Each row is a point. Examples show where two turns around zero, p and q, send a point. Write where each new point lands after one turn and then the other. Backwards means that the second turn is done in reverse. Each puzzle has new turns, and all numbers are rounded.

Turn p:
+0.34 -0.07 +0.33 => +0.46 +0.09 +0.09
+0.08 +0.30 +0.18 => +0.06 +0.35 +0.04
-0.65 -0.24 -0.42 => -0.67 -0.46 +0.07
+0.23 +0.01 -0.10 => +0.14 +0.01 -0.21
Turn q:
+0.08 +0.26 +0.23 => -0.07 +0.28 +0.20
-0.34 -0.75 -0.11 => +0.04 -0.83 -0.05
+0.24 +0.06 -0.05 => +0.19 +0.16 -0.04
+0.02 +0.43 -0.07 => -0.16 +0.39 -0.12
Where do these land?
q, then p backwards: +0.08 +0.17 +0.07 => -0.01 +0.17 +0.10
q, then p: -0.48 +0.11 -0.04 => -0.39 -0.21 +0.21
p, then q: +0.12 +0.32 +0.18 => -0.09 +0.38 -0.03
q, then p: +0.00 -0.97 -0.11 => +0.63 -0.75 -0.06
p, then q: +0.14 +0.40 -0.18 => -0.19 +0.23 -0.35
p, then q backwards: +0.14 -0.04 +0.09 => +0.16 -0.06 -0.02

Turn p:
-0.09 +0.45 +0.10 -0.10 => -0.04 +0.39 -0.11 -0.25
-0.22 -0.18 +0.36 +0.13 => +0.03 +0.00 +0.47 -0.06
+0.19 -0.10 -0.76 +0.14 => -0.04 -0.16 -0.52 +0.59
+0.31 +0.37 -0.02 +0.04 => +0.27 +0.19 -0.32 -0.14
-0.19 -0.53 +0.32 -0.21 => -0.22 -0.42 +0.47 -0.15
Turn q:
+0.09 -0.01 +0.24 +0.37 => +0.06 -0.39 +0.18 +0.13
-0.01 +0.39 -0.13 +0.13 => -0.01 +0.14 +0.40 -0.06
+0.15 +0.01 +0.49 +0.10 => -0.03 -0.49 +0.02 -0.18
-0.52 -0.53 +0.23 +0.12 => -0.43 -0.25 -0.39 +0.46
+0.25 +0.15 -0.46 -0.08 => +0.35 +0.40 +0.12 -0.05
+0.04 +0.00 -0.38 -0.65 => +0.06 +0.60 -0.34 -0.31
Where do these land?
p, then q: -0.32 +0.39 -0.01 -0.38 => -0.45 +0.40 +0.13 -0.16
q, then p: +0.18 +0.19 +0.19 +0.03 => -0.06 -0.23 +0.08 -0.21
p, then q: -0.13 -0.84 -0.08 -0.35 => -0.32 -0.34 -0.59 +0.53
q, then p: +0.58 +0.03 +0.07 +0.21 => +0.30 -0.49 -0.11 -0.21
p, then q: -0.01 +0.01 +0.16 +0.34 => +0.15 -0.26 +0.15 -0.17
q, then p: -0.30 +0.22 -0.33 +0.16 => +0.17 +0.43 +0.22 -0.11

Turn p:
+0.33 -0.48 +0.07 -0.07 -0.05 +0.60 => +0.14 -0.51 -0.01 +0.58 -0.30 +0.07
-0.49 +0.21 -0.31 +0.12 -0.17 +0.05 => -0.30 -0.04 +0.06 -0.09 +0.55 -0.14
-0.27 -0.03 +0.10 -0.19 -0.29 -0.13 => -0.14 -0.19 -0.04 -0.30 +0.00 -0.27
+0.53 +0.12 +0.13 -0.36 +0.11 +0.29 => +0.09 -0.23 -0.14 +0.06 -0.38 +0.56
-0.41 +0.06 +0.30 +0.39 -0.10 -0.19 => -0.33 +0.30 +0.28 -0.09 +0.00 -0.42
+0.51 +0.08 +0.17 -0.09 +0.13 +0.27 => +0.04 -0.05 -0.08 +0.22 -0.38 +0.44
+0.48 -0.16 -0.49 +0.24 +0.10 -0.57 => +0.53 +0.53 -0.54 +0.13 +0.16 -0.04
-0.68 +0.20 +0.04 -0.05 +0.27 -0.31 => -0.03 +0.17 +0.48 -0.51 +0.34 -0.18
Turn q:
+0.00 -0.22 +0.42 -0.08 +0.26 -0.29 => -0.09 +0.11 +0.06 +0.04 +0.54 +0.26
+0.06 +0.58 -0.53 +0.17 -0.25 +0.04 => +0.35 +0.04 -0.32 -0.25 -0.54 -0.37
+0.04 -0.32 +0.16 +0.49 +0.30 -0.40 => -0.03 +0.53 -0.09 +0.41 +0.40 +0.00
-0.26 +0.05 -0.15 -0.27 +0.16 +0.22 => +0.07 -0.34 -0.08 +0.06 -0.19 +0.28
-0.33 +0.20 -0.06 -0.15 -0.48 +0.45 => -0.23 -0.19 +0.13 -0.32 -0.62 +0.13
+0.06 -0.26 +0.45 -0.30 +0.08 -0.32 => -0.24 -0.05 +0.07 -0.12 +0.60 +0.18
+0.10 +0.11 -0.70 -0.04 -0.43 +0.34 => -0.03 -0.33 -0.14 +0.00 -0.65 -0.50
+0.34 -0.14 +0.41 +0.18 +0.36 -0.03 => +0.20 +0.21 +0.37 +0.18 +0.46 +0.02
Where do these land?
p, then q: -0.23 +0.20 -0.31 -0.61 -0.27 -0.24 => -0.04 -0.73 -0.17 +0.28 +0.23 +0.07
q, then p: +0.32 -0.22 +0.13 +0.11 +0.37 +0.18 => +0.01 +0.38 +0.21 +0.21 -0.34 +0.02
q, then p backwards: -0.05 -0.30 -0.15 +0.02 -0.02 +0.29 => +0.03 -0.12 +0.20 +0.13 -0.06 +0.35
p, then q backwards: +0.23 +0.51 -0.40 +0.09 +0.12 -0.04 => -0.39 -0.04 +0.33 +0.06 +0.25 -0.41
q, then p: +0.07 +0.36 +0.65 +0.31 -0.27 +0.27 => -0.40 -0.21 +0.08 -0.46 -0.50 +0.35
p, then q: -0.26 -0.24 -0.19 +0.27 +0.50 +0.02 => +0.37 +0.33 +0.30 -0.06 +0.38 +0.03
p, then q: +0.24 +0.18 +0.18 -0.65 -0.19 -0.32 => -0.30 -0.70 -0.05 -0.12 -0.14 -0.24
p, then q: -0.32 -0.49 +0.11 +0.45 -0.23 -0.16 => -0.01 +0.49 -0.46 -0.15 +0.40 -0.06
